Every row gives one point. Two turns around zero, p and q, are shown by what they do to some points. Write where each new point lands after one turn and then the other. Backwards means that the second turn is done in reverse. Each puzzle has new turns, and all numbers are rounded.
In the rows, 128 means zero.

Turn p:
[140 131 167] -> [124 151 162]
[140 134  63] -> [159  82  92]
[118 107 149] -> [100 135 139]
[115 139 132] -> [129 143 119]
Turn q:
[126 107 181] -> [142 115 182]
[104 126 107] -> [138 112 102]
[150 136  83] -> [121 160  89]
[132 143 142] -> [111 125 140]
Where do these land?
p, then q: [111 134 129] -> [119 125 113]
p, then q: [158 149  86] -> [149 179 134]
p, then q: [ 99  86 153] -> [134  73 117]
q, then p: [144 143 143] -> [119 153 122]

Turn p:
[136 165 112 108] -> [117 146  94 106]
[124  95 171 126] -> [168 106 157 131]
[ 95  73  92 129] -> [ 88  74 155 141]
[146 133 163 156] -> [161 154 142 147]
[112 163 106 102] -> [103 138 106  91]
[130 150 119 137] -> [117 150 121 127]
[153 117 133 137] -> [142 127 121 152]
Turn q:
[ 65 101  55 117] -> [132  53  91  72]
[135 146 163 123] -> [125 159 154 131]
[113 123 139 130] -> [126 120 145 123]
[144 151 139 109] -> [133 163 127 122]
[144 113 144 109] -> [156 139 138 138]
[149 132 119 165] -> [103 126 113 160]
[144 131 136 143] -> [119 136 129 148]
Where do these land?
p, then q: [ 93 144 180 115] -> [166 180 141 127]
q, then p: [146 130 143 126] -> [131 151 128 132]
p, then q: [114 133 142  96] -> [164 136 121 121]
p, then q: [143  98  92 153] -> [ 96  87 142 140]
p, then q: [144 135  83 150] -> [ 88  99 125 109]

Turn p:
[142 152 113 157 148 162] -> [107 126  75 129 139 128]
[148 139 161 123 106  96] -> [160 108 146 159 122 149]
[148 153 105 104 158 132] -> [122 147 115 144 174 118]
[ 95 116  96 136 105 101] -> [160 142 138  82 118 123]
[125 173 152 101 133 122] -> [139 159 128 173 132 146]
[151  95 160  89 135 114] -> [117 107 181 157 137 118]
[130  99 107 149 112 172] -> [ 90 109 116  85 123 138]
[ 84  97 129 165 127 125] -> [130 126 125  94  78 103]
Turn q:
[ 74 154 108 118  75 144] -> [ 93 154 127 125 138 200]
[155 128 118 144 148 103] -> [124 127 130 147 113  89]
[144 140 147  98  83 145] -> [120 118  77 106 133 154]
[135  95 125 169 148 147] -> [140  95 158 152 152 111]
[105 122 109 111 132 157] -> [152 136 137 137 133 163]
[148 136 167 125 141 151] -> [144  90 121 100 116 123]
[155 138 127 152 165  99] -> [124 121 143 139  99  80]
[156 114 119 101 156  84] -> [150 161 111 133 114  79]
[ 79 125 132 133 103 121] -> [104 151 148 112 153 155]
Where do these land?
p, then q: [144 123 111 133 102  95] -> [160 111 104 128 130 107]
q, then p: [ 92  99 177 112 145 137] -> [105 132 160 178 161 121]
q, then p: [125 123 151  74 106 141] -> [105 147 126 121 184 136]
q, then p: [131 102 119 124 107 120] -> [132 138 106 130 138 104]
q, then p backwards: [137 117 104 130 155 110] -> [113 133 145 117 153 104]
p, then q backwards: [141 150  81 155 148 139] -> [152 102 151  99  91 118]
q, then p: [ 78 117 166 122 139 174] -> [ 67 120 156 168 142 131]
q, then p backwards: [138 159 113 142 114  86] -> [103 122 148 128 158 166]
p, then q: [167 162 130 161 136 149] -> [143 132 152 185 141 135]

Turn p:
[113 117 107 173 102 124 125 152] -> [148 109 142 175 114 143 110 115]
[133 163  87 138  99 125  84 133] -> [ 99 100  93 158 102 123 115  93]
[138 169 168 105 146 123 167 122] -> [124 129 146  75 106  97 145 158]
[108 107 104 149 147 142  85  76] -> [112 188 101 165 131 146 136 103]
[138  97 167 104 149  83 166 113] -> [170 142 146  97 166  96 163 146]
[105 126 128 130 112 137 100 151] -> [102 115 142 153 138 134 112 120]
[164 145 152 115 107 155 144 142] -> [128 111 127  86 120 120  88 141]
[153 129 142 123 150 133 149 170] -> [138 101 129 113 134 131 122 177]
[100 101  96 114 141 130 132  92] -> [130 158 124 130 142 161 163  99]
Turn q:
[120 203 141 141 158 140 133 152] -> [146 145  98 132 169 193 127 113]
[164 119 122 144 148 147 101  90] -> [100 130 110 156 159  88 132 118]
[ 96 108 156 106 154  81 120 132] -> [148 110 155  88 125 121  94  91]
[ 94 104 112 102 103 145 129 148] -> [120 126 137  84 102 129 143 159]
[ 98 107 145 155 112 133 140  77] -> [109 140 191 138 139 114 149 119]
[114 111 122 107 133 139 159 142] -> [155 133 129 103 113 122 151 136]
[154 103 142 147 145 125 113 145] -> [141 135 120 137 142  99  94 139]
[100 106 105 142 121 120 123 131] -> [110 153 144 109 106 121 121 130]
[175 116 107 118 140 111 137 127] -> [141 121  95 152 106  98 125 116]
[165 203 128 118  67 139 125 135] -> [109  87 100 180 121 194 143 157]
Where do these land?
p, then q: [143 138 116 129 152 131 139 132] -> [135 133 114 124 107 132 136 148]
p, then q: [157 128 100 114 145 129 187  53] -> [133  82  81 158  97 145 196 125]
q, then p: [134 136 155 183 110 143 106 119] -> [104 141 145 167 112 120 125 174]
p, then q: [120 153 114 129 126 157 136 149] -> [115 123 146 108 128 126 135 164]
p, then q: [128 106 181 137 111 150 111 147] -> [121 118 121 109 165 136  76 118]
p, then q: [126 163 110 105 121 132  82 111] -> [ 95 148 156 104 104 138 147 103]
q, then p backwards: [ 89 113 129 140  85 114 120 128] -> [ 95 151 152 131 127 162 148 143]
q, then p: [113 151 161  86 162 114 158 163] -> [137 140  72  80 154 145 107 134]
p, then q backwards: [116  63 104 142 142 101 104 143] -> [165 173 165 155 142 152 149 114]
p, then q: [154 129 110 115 127 109 137 135] -> [133 130 114 128 104 100 137 126]
